Every row gives one point. The window is the flat piece filled in between its corners: a triangle in 3 columns, a solid with four corners in 4, and so on. A path goes straight from each point to the next, and from the last back to the first. After which points does the path pass through the window?

Window, 3 rows:
[[ 35.1 -27.5   3.3]
 [-29.1  18.3  -2.5]
 [-16.1   6.1 -20.4]]
Path:
(1): [26.0 -9.7 -0.1]
(2): [ -1.8 -33.3   2.7]
(3): [ 18.3 -42.2  -3.5]
(4): [ 37.4 -12.0  -1.2]
(5): [ 10.5  20.0 -19.3]
(6): [-24.5 -16.1 -20.6]
(7): [  0.0 -17.2   8.6]
(8): [11.9 12.5  2.9]
Through the window after points: 1

Window:
[[ 24.7  22.2 -17.9 -24.6]
 [-30.4  15.6 -19.9  12.3]
 [-13.8   5.8  24.0  20.8]
 [ 16.9  -2.7  -0.9 -20.0]]
Path:
(1): [ 22.7 -11.6 -18.3  -1.1]
(2): [  3.4  13.3  17.3 -35.3]
(3): [ -9.3  23.2  -1.8 -35.2]
(4): [ 19.5  16.7 -23.1  -2.1]
(5): [ 24.3   7.4 -13.6  16.0]
(6): [-30.6   1.6  39.2  -0.1]
(7): [-25.3  20.2   9.1  -8.9]
(8): [ -8.4 -15.0 -14.1  24.5]
(9): [  3.2  12.0 -20.2  24.5]
(10): [-25.9  23.5 -13.7  -2.4]
(11): [ -8.1  17.0  20.3 -27.6]
(12): [ 23.8  13.2 -23.3  13.7]
(13): [-19.7  -0.9 -16.9  16.8]
(14): [-35.8  48.0  -5.7  -2.8]
(15): [ 11.3  25.0  13.9 -20.5]
(16): [ 27.3  -6.7 -13.5   6.3]
Through the window after points: 1, 3, 5, 11, 13

Window, 6 rows:
[[ 20.0 -16.3  -1.1 -30.6 -29.3 -31.5]
 [ 19.3 -22.1   2.0  18.0  40.0  -1.4]
 [ -8.6 -14.0   1.5  21.1   9.9   5.0]
 [ 15.0  -4.1 -33.3  29.8  19.8 -22.1]
 [ 14.7 -13.5 -26.8   9.1  16.9  13.5]
 [ 21.3  36.1  35.8 -24.8 -45.7   7.9]]
Path:
(1): [ 36.0 -42.2  31.0   0.3 -15.3 -17.4]
(2): [ -2.3  35.7  -7.6 -15.1   1.3  15.4]
(3): [ 2.2 15.9 13.9 -5.7 43.4 -8.5]
(4): [ 21.7 -25.0  -2.2  19.6  15.4   1.5]
(5): [ 12.8 -18.1  -6.0  30.0   7.6   4.8]
(6): [ 9.8 13.2 -2.7 10.5 30.4 -2.2]
(7): [  3.6   9.7  -8.5   4.1   1.8 -19.9]
(8): [ 21.3 -19.3 -11.9   6.1 -12.8  -3.8]
(9): [ 38.1 -32.8  -9.9  24.8 -17.2  -1.4]
(10): [  5.8  12.5 -19.3  -9.0  24.5   3.5]
(11): [-10.7  -1.4 -14.9   9.1  28.3  -3.1]
(12): [ 21.1 -12.3   4.0  27.1  10.2   5.1]
Through the window after points: 3
